Rows are points. The ring and each string are closed loops that go straight from each point to the next, and from the last back to the first. Before rounding, they use only three directions, however many columns there are. Count how often each string passes through the ring. Passing back the other way cancels.
In the rows, zero is written as 128.

Ring, 8 rows:
[[149 183 152]
 [119 180 150]
 [ 94 140 140]
 [ 89  93 147]
 [103  65 159]
 [146  65 158]
 [183  99 144]
 [184 150 144]]
String:
[[120 153 167]
 [146 151 136]
 [182 179 109]
 [174 202 166]
 [152 162 185]
 [146 129 156]
 [181 118 111]
 [231 112 114]
 [207 113 159]
 [148 124 180]
 [153 129 170]
 [186 151 168]
 [201 184 158]
 [195 178 118]
 [144 215 178]
 [106 193 200]
 [127 137 158]
 [152 158 109]
 [102 218 161]
 [ 79 213 205]]
Times through: 3

Ring:
[[ 91 195  77 150 124 142]
 [ 82 182 114 130 127 143]
 [ 99 153 160 101 127 144]
 [124 125 196  91 120 132]
 [153 101 215 100 110 112]
 [178  93 206 104 104 110]
 [198  99 171  94 106 134]
 [200 112 139  88 110 155]
 [167 153  86 106 118 169]
 [132 178  69 131 121 158]]
String (22 x 6):
[[103 136 192 128 116 104]
 [ 96 144 185  77 131 153]
 [108 151 155  61 136 181]
 [119 152 139 119 120 136]
 [ 78 178 127 162 118 108]
 [ 43 205 105 150 131 134]
 [ 76 186 113 109 134 162]
 [119 157 131  76 132 179]
 [128 147 140 114 119 139]
 [ 75 168 153 149 120 107]
 [109 148 160 127 118 120]
 [137 135 159  94 121 147]
 [122 131 184 130 112 104]
 [132 100 240 123 106  82]
 [165  82 243  78 110 116]
 [171 102 195  65 117 151]
 [148 120 179 120 109 112]
 [147 109 204 141 101  82]
 [159  82 249 126  98  72]
 [168  85 235  68 113 129]
 [153 114 186  74 119 149]
 [125 139 161 136 111 109]]
Times through: 4

Ring:
[[123 124 125 113  98  84 111  95 152]
 [141 131 127 102 110 108  94 105 159]
 [140 131 127 104 127 131  91 115 157]
 [125 123 128 116 147 154  98 124 146]
 [ 99 112 128 134 161 165 116 129 131]
 [ 66 104 123 151 161 157 141 130 122]
 [ 51 104 117 156 151 143 154 128 124]
 [ 46 108 112 154 130 116 161 120 132]
 [ 68 113 114 141 107  88 150 105 140]
 [ 97 118 121 127  98  79 131  96 145]]
String:
[[122 111 137 127 166 172  99 126 128]
 [104 120 124 126 170 184 107 141 141]
 [ 86 124 115 129 154 163 122 139 148]
 [ 88 116 121 133 140 137 127 123 140]
 [ 75 117 115 137 145 145 134 131 141]
 [ 87  97 135 149 149 136 132 111 113]
 [ 52  90 128 166 160 147 156 122 105]
 [ 20 105 106 165 150 141 174 136 127]
 [ 21 119  95 154 135 130 172 140 148]
 [ 67 115 114 141 131 123 144 122 140]
 [ 86 100 132 146 136 121 135 107 118]
 [ 59  86 133 166 143 119 157 105 100]
 [  7 110  97 166 138 127 184 136 136]
 [ 28 118  98 152 138 133 167 138 146]
 [ 66 122 109 136 133 131 141 129 149]
 [ 93 104 132 141 139 127 128 110 122]
 [ 85  84 144 159 164 149 135 111  95]
 [ 99  96 139 145 148 136 124 108 111]
 [ 93 111 126 135 146 144 124 122 132]
 [111  96 144 141 160 153 114 112 109]
 [122 108 140 129 176 184  98 130 123]
 [113 139 113 108 160 184  97 150 167]
 [103 131 115 117 139 147 112 132 158]
 [102 121 122 125 136 136 117 121 145]
 [128  95 151 136 156 147 104 104 107]]
Times through: 4
String, 22 rows:
[[ 69  90 133 159 127 100 153  97 107]
 [ 91 106 128 139 129 115 132 107 127]
 [ 88 105 128 141 125 108 135 104 126]
 [ 85  97 133 147 112  84 143  89 116]
 [100 101 135 139 113  89 131  90 121]
 [100 116 124 128 117 105 125 105 140]
 [132  97 148 131 111  86 112  78 115]
 [129 107 141 125 116  99 109  90 127]
 [150 120 138 107 103  90  93  88 144]
 [145 149 115  87  93  95  89 108 184]
 [125 153 105  91  99 107  99 121 190]
 [110 112 131 128 128 118 117 106 134]
 [136 106 145 124 123 108 103  91 124]
 [152 126 134 101  97  87  91  89 153]
 [132  99 148 130 121 100 109  85 116]
 [106 121 122 122 112 102 121 106 148]
 [109 103 137 135 122 104 123  96 123]
 [103  95 140 143 110  81 132  82 113]
 [ 62 115 111 141  94  70 157 100 144]
 [ 48 133  93 133 102  94 158 124 167]
 [ 39 126  95 141 107  95 165 123 159]
 [ 32 109 106 157 112  90 175 113 136]]
Times through: 1

Ring:
[[137 192  89 176 154  72 174 109 156  46 149  63]
 [123 190  98 155 161  63 172  99 165  48 127  63]
 [119 172 124 129 142  79 160 102 165  81  96  78]
 [126 142 159 116 102 120 143 116 164 135  74 107]
 [141 116 185 114  61 161 128 135 155 184  64 133]
 [161 103 188 109  39 178 118 157 121 212  63 142]
 [173 108 170 106  47 164 118 167  92 205  71 132]
 [178 125 144 113  68 140 127 167  76 176  88 113]
 [170 155 111 145 104 109 147 150  94 119 123  88]
 [153 180  93 174 135  87 166 126 132  70 148  72]]
String:
[[117 211  79 198 178  55 189  85 197   7 165  52]
 [128 178 115 170 137  93 167 105 178  69 132  80]
 [127 173 120 157 134  93 163 106 173  79 120  82]
 [136 163 123 122 129  87 153 120 134 100  95  82]
 [107 179 116  98 166  47 162  93 154  67  74  63]
 [107 160 146 110 134  88 154  96 180  99  71  89]
 [115 141 168 115 103 122 144 106 185 134  67 110]
 [130 131 176 141  76 155 140 120 185 154  86 126]
 [142 136 156 115  90 128 137 132 137 150  77 110]
 [144 114 182  88  65 148 123 141 128 191  48 128]
 [152  84 223 113  12 213 110 152 158 242  51 167]
 [157 103 195 131  33 193 121 151 149 209  76 150]
 [153 132 156 135  76 145 137 141 137 157  94 117]
 [161 128 150 100  80 128 129 152  94 168  72 110]
 [179 109 161  85  54 149 116 173  63 206  60 123]
 [191 106 157  90  45 156 113 185  45 214  68 126]
 [176 126 147 133  64 151 130 163  95 173 101 118]
 [158 145 133 131  95 120 142 143 113 136 102 100]
 [169 151 113 117 108  98 142 153  75 128 102  86]
 [181 168  85 148 120  89 152 157  66 100 138  72]
 [168 178  84 171 130  87 162 140 103  78 152  70]
 [155 179  97 201 124 106 168 126 152  71 167  80]
 [147 170 113 178 119 109 162 123 156  87 142  87]
 [144 173 105 146 134  84 160 123 131  83 121  75]
 [132 202  74 160 176  44 178 104 142  28 141  47]]
Times through: 5

Ring, 6 rows:
[[ 86  86 157 163 165 192 109 110 162 115  54 104  77 107]
 [116 131 145 134 140 141 133 107 121 118 113 133 131 120]
 [153 179 126  96 111  82 157  97  82 134 180 151 179 128]
 [173 190 115  78  97  61 159  87  81 152 201 150 179 120]
 [141 147 128 106 124 110 140  87 117 150 149 112 128 110]
 [ 94  94 150 150 162 178 117  97 156 132  77  81  76 107]]
String:
[[ 69  56 168 185 178 227  90 118 190 105   7 107  45  97]
 [ 97  88 156 160 156 187 103 114 167 113  48 131  78 100]
 [115 119 145 137 142 151 123 106 138 123  96 129 111 110]
 [112 128 144 134 145 145 135 103 122 124 115 114 124 121]
 [107 127 147 138 148 149 135 107 120 117 111 119 128 124]
 [108 129 147 138 148 147 137 107 117 116 114 121 132 126]
 [118 133 141 129 141 137 136 101 120 127 122 118 128 120]
 [123 131 141 128 136 137 130 103 126 126 114 132 124 114]
 [111 116 149 143 144 157 121 112 138 114  87 140 114 112]
 [ 91  96 158 161 160 184 113 116 152 106  60 127  95 112]
 [ 83  86 160 167 167 195 110 114 159 108  51 112  82 111]
 [ 77  69 163 176 172 212  97 115 179 109  26 109  58 100]
 [ 95  85 154 158 158 188 103 108 170 121  51 112  69  98]
 [111 112 145 139 146 157 120 101 144 129  92 113  98 107]
 [ 95 105 150 148 160 170 125 101 141 125  90  89  95 116]
 [ 81  86 155 160 172 192 117 100 157 126  68  69  71 111]
 [ 80  77 154 161 173 198 111  95 169 134  60  59  54 104]
 [112 105 141 136 148 160 117  92 154 143  92  91  80 100]
 [129 128 136 122 133 134 127  94 135 141 117 116 110 106]
 [119 130 138 125 141 136 136  95 124 136 125 103 118 116]
 [115 129 138 125 146 138 139  90 122 141 130  85 115 118]
 [125 127 133 118 138 133 133  85 132 152 129  87 104 108]
 [130 123 132 118 134 134 125  86 141 153 120  97  96 100]
 [128 127 136 122 134 135 127  94 135 141 117 115 109 105]
 [115 123 141 130 144 144 131  96 131 135 114 103 110 113]
 [ 99 113 147 141 157 160 131  97 133 130 104  85 103 118]
 [ 71  74 159 168 180 205 112 100 166 125  54  59  58 110]
 [ 83  92 155 158 169 186 120 102 150 123  74  78  82 115]
 [ 91 101 152 152 163 176 123 103 144 122  83  90  92 116]
 [ 68  68 165 178 181 216 104 111 173 111  33  84  58 108]]
Times through: 3
String:
[[137 149 132 111 126 113 142  94 111 139 147 123 139 117]
 [139 155 130 106 125 106 148  91 104 143 159 116 145 120]
 [146 163 124  97 120  94 152  85  99 152 174 110 148 119]
 [128 141 134 117 134 123 141  93 116 140 140 108 129 117]
 [134 136 133 117 128 124 132  94 127 141 128 122 120 108]
 [128 124 134 121 135 136 126  90 139 147 117 104 101 103]
 [ 96  95 146 145 162 174 120  90 155 143  87  62  71 105]
 [ 86  93 151 153 169 182 122  95 150 132  82  64  77 113]
 [ 94 103 149 147 161 171 125  98 142 129  91  82  91 115]
 [ 72  78 159 167 179 203 114 101 162 123  58  63  64 112]
 [ 70  59 162 177 180 220  97 105 186 121  26  73  40  98]
 [ 90  82 154 160 163 192 105 105 170 124  52  98  65 100]
 [105 109 147 143 151 162 121 102 144 126  90 108  97 110]
 [ 96 109 150 147 159 167 127 103 136 122  93  96 103 118]
 [100 110 149 146 155 165 125 104 139 122  91 105 102 115]
 [114 117 144 137 143 152 123 103 139 126  97 122 107 110]
 [100  98 154 155 153 177 110 113 156 113  63 130  91 106]
 [ 94 102 157 158 157 177 116 117 145 105  67 132 104 115]
 [100 124 151 144 153 155 136 110 119 110 106 119 130 128]
 [116 136 142 129 142 136 140 102 114 125 126 116 133 124]
 [134 144 136 118 127 121 136 101 117 130 132 138 137 115]
 [145 158 131 108 118 104 143 101 105 131 149 151 154 118]
 [130 147 136 117 131 119 143  98 109 131 141 126 142 121]
 [134 164 133 109 127 103 156  97  88 130 167 126 166 132]
 [175 210 116  73  94  45 175  92  55 141 225 162 214 136]
 [189 213 110  64  83  35 170  89  61 149 228 173 210 127]
 [189 200 110  69  84  46 158  88  80 153 208 173 188 115]
 [141 150 131 109 122 110 139  95 113 139 145 133 139 114]
 [144 160 128 103 121 100 148  92 101 141 162 127 151 120]]
Times through: 0

Ring:
[[143 171  73 182 109 201  94 110 153 163  97 111 192 140]
 [132 159 103 158 125 156 130 110 144 173 108 112 157 137]
 [159 147  98 143 115 131 149  97 136 179 120  98 130 153]
 [172 112 129 118 124 113 149 103 123 138 121 106 115 147]
 [175 119 111 138 115 156 112 109 131 119 107 112 151 143]
 [169 162  60 182  96 212  80 106 151 147  96 106 196 148]]
String (31 x 14):
[[148  82 186  94 154  97 149 126 114  93 115 131 111 121]
 [149  75 193  89 156  94 149 127 111  85 115 133 108 119]
 [171  79 168  98 140 111 135 120 114  85 114 124 117 130]
 [181  95 138 115 125 129 126 112 121 101 113 115 129 141]
 [162  82 173  96 144 102 144 120 114  92 116 125 112 128]
 [182  82 156  98 132 104 143 112 113  97 119 116 108 140]
 [198 110 107 123 108 127 135  96 124 131 120  98 122 158]
 [187 144  72 153  97 157 124  92 138 163 115  92 146 162]
 [161 133 110 140 119 142 131 106 134 148 113 108 141 144]
 [148 105 159 109 143 101 156 115 121 128 119 119 112 132]
 [148 116 145 118 137 111 152 112 125 139 118 116 119 135]
 [153 135 116 138 124 136 138 107 133 153 114 109 137 142]
 [165 175  56 171  97 163 132  88 148 204 115  88 154 163]
 [156 194  42 183  94 167 137  85 154 229 116  84 157 166]
 [134 165  97 156 122 141 147 102 143 194 115 104 143 144]
 [122 137 142 132 144 120 154 116 133 161 115 120 130 128]
 [127 175  89 167 121 157 137 104 148 198 111 106 157 142]
 [137 195  53 188 104 183 123  96 157 215 108  96 175 152]
 [121 159 115 152 133 141 144 111 142 181 112 114 146 134]
 [118 137 146 131 147 118 155 118 133 160 114 122 130 126]
 [144 193  52 184 101 174 131  92 155 220 112  92 165 157]
 [157 184  50 180  97 175 126  90 152 209 112  90 164 161]
 [167 183  43 181  91 179 121  88 152 206 112  87 165 165]
 [182 203   7 194  73 179 131  71 157 243 119  69 160 183]
 [173 157  75 150 102 131 154  85 138 200 124  86 125 166]
 [174 130 108 125 116 106 164  92 127 173 127  94 107 158]
 [192 134  86 134 102 122 152  86 130 173 126  87 116 167]
 [190 142  74 149  97 150 130  90 136 166 117  90 140 164]
 [190 127  93 137 105 140 131  95 130 147 117  97 133 158]
 [201 107 107 123 107 130 131  97 123 125 118  99 124 158]
 [158  69 194  83 154  86 153 124 108  83 118 130 100 123]]
Times through: 0

Ring (8 x 14):
[[157  97 183 126  80 123 105  86 143 175 109  53 157 180]
 [135  91 170 114  57 164 149  91 140 158 136 111 159 151]
 [115  90 144 108  48 200 173 105 154 132 155 147 161 119]
 [111  96 122 115  61 203 156 118 176 116 152 132 161 110]
 [ 88 138  83 140 104 157 132 141 163  81 176 138 122 101]
 [ 60 189  56 168 148  91 120 159 117  51 213 163  67 102]
 [ 90 180  93 170 151  61  94 139 109  88 182 115  76 139]
 [138 136 149 152 122  76  78 107 130 145 127  52 121 176]]
String, 24 rows:
[[102 168 116 163 138  62  99 125 101 109 172 110  85 153]
 [116 138 131 145 110 105 111 116 127 124 154 101 117 149]
 [114 129 128 139  99 126 122 117 137 121 155 110 125 139]
 [117 135 144 140 100 105 126 108 110 133 159 116 115 154]
 [175  83 211 119  67 121 105  69 138 201  92  37 170 199]
 [191  56 221 107  49 155 100  63 173 215  66  10 201 198]
 [151  89 167 121  73 153 111  94 168 162 109  58 169 162]
 [102 130 122 134  91 140 143 119 130 112 170 139 122 127]
 [101 103 143 109  47 190 194 105 124 125 179 185 142 115]
 [132  61 170  90  18 232 187  89 167 156 137 140 189 125]
 [146  66 164 103  42 208 143  94 188 159 113  85 191 139]
 [103 123 120 130  85 155 145 120 143 111 166 137 131 122]
 [ 81 122 100 122  71 190 179 130 145  89 192 186 129  92]
 [114  86 116 111  56 222 152 121 200 114 143 121 174 102]
 [127  90 120 120  72 198 122 120 206 122 126  83 174 119]
 [122 114 125 133  92 150 115 118 167 123 139  90 145 134]
 [ 59 167  67 150 117 133 154 151 121  58 217 192  85  90]
 [ 32 199  25 167 146 114 148 175 115  19 246 215  55  69]
 [ 42 207  24 178 166  88 115 177 123  23 229 175  52  84]
 [102 151  97 154 127 108  99 135 146  96 162 101 109 130]
 [ 93 150 103 147 113 118 128 131 127  96 179 138 104 124]
 [ 56 203  62 174 156  66 124 156  88  53 225 177  49 110]
 [ 75 216  72 192 187  11  73 152  85  68 200 117  40 143]
 [110 181 112 177 163  29  64 129 104 109 160  72  76 167]]
Times through: 4

Ring, 8 rows:
[[103 144 135 122 103 124 115 141 124 163 107 135 133 144]
 [ 69 166 127 104 103 110  81 144 119 190 136 144 156 140]
 [ 56 170 124 102 104  99  75 142 114 190 157 151 160 139]
 [ 74 152 131 121 103 100 105 136 116 162 155 149 143 143]
 [107 128 140 142 104 108 146 129 119 126 136 144 116 146]
 [156 102 150 165 111 123 199 122 124  83  99 139  80 143]
 [178  96 151 167 115 135 213 123 128  76  70 135  69 140]
 [153 113 146 150 110 135 176 131 128 110  76 132  92 142]]
String:
[[102 145 133 125 110 111 127 134 118 147 125 148 126 137]
 [ 70 154 131 117  99 105  94 140 118 174 150 143 149 146]
 [ 42 164 128 111  92  93  69 142 115 191 178 144 168 151]
 [ 65 153 131 121 101  93 101 135 113 162 169 151 146 144]
 [105 135 136 136 111 101 146 128 115 125 141 154 116 137]
 [113 110 149 160  94 111 160 127 123 111 139 132 109 158]
 [130 106 150 162  98 120 172 127 125 105 117 130 100 155]
 [132 116 145 151 106 121 167 129 124 112 109 137 101 146]
 [141 124 140 143 119 118 173 127 120 108 101 150  95 132]
 [196  91 151 173 127 130 242 115 124  49  68 149  50 129]
 [202  75 160 187 115 139 249 116 130  43  62 132  47 143]
 [182  77 161 185 103 139 225 121 132  63  73 122  64 154]
 [131 122 142 144 109 121 162 130 123 118 105 140 103 141]
 [152 118 142 148 121 120 187 124 121  96  94 150  85 131]
 [173 100 148 165 122 123 218 119 122  68  86 148  66 133]
 [155  86 158 180  99 125 205 121 128  75 106 127  79 157]
 [117 114 148 155  96 118 156 130 124 118 125 130 110 156]
 [113 129 140 139 106 113 146 131 121 129 124 142 115 143]
 [117 140 133 130 119 108 149 129 116 127 122 157 111 129]
 [ 69 161 126 113 110  92 102 135 111 164 163 159 144 135]
 [ 19 176 125 101  87  89  42 146 114 214 193 143 186 154]
 [ 58 161 129 111  97 102  80 142 117 186 157 143 159 147]
 [ 92 149 132 121 108 109 115 136 118 157 132 147 134 139]
 [ 77 150 133 120  98 110  98 140 120 171 140 138 146 148]
 [ 15 190 119  84  92  94  24 151 114 234 180 145 194 147]
 [ 26 195 114  79 105  90  37 148 110 224 174 159 185 133]
 [ 76 171 121 101 118  98  96 138 112 174 144 164 145 125]]
Times through: 2
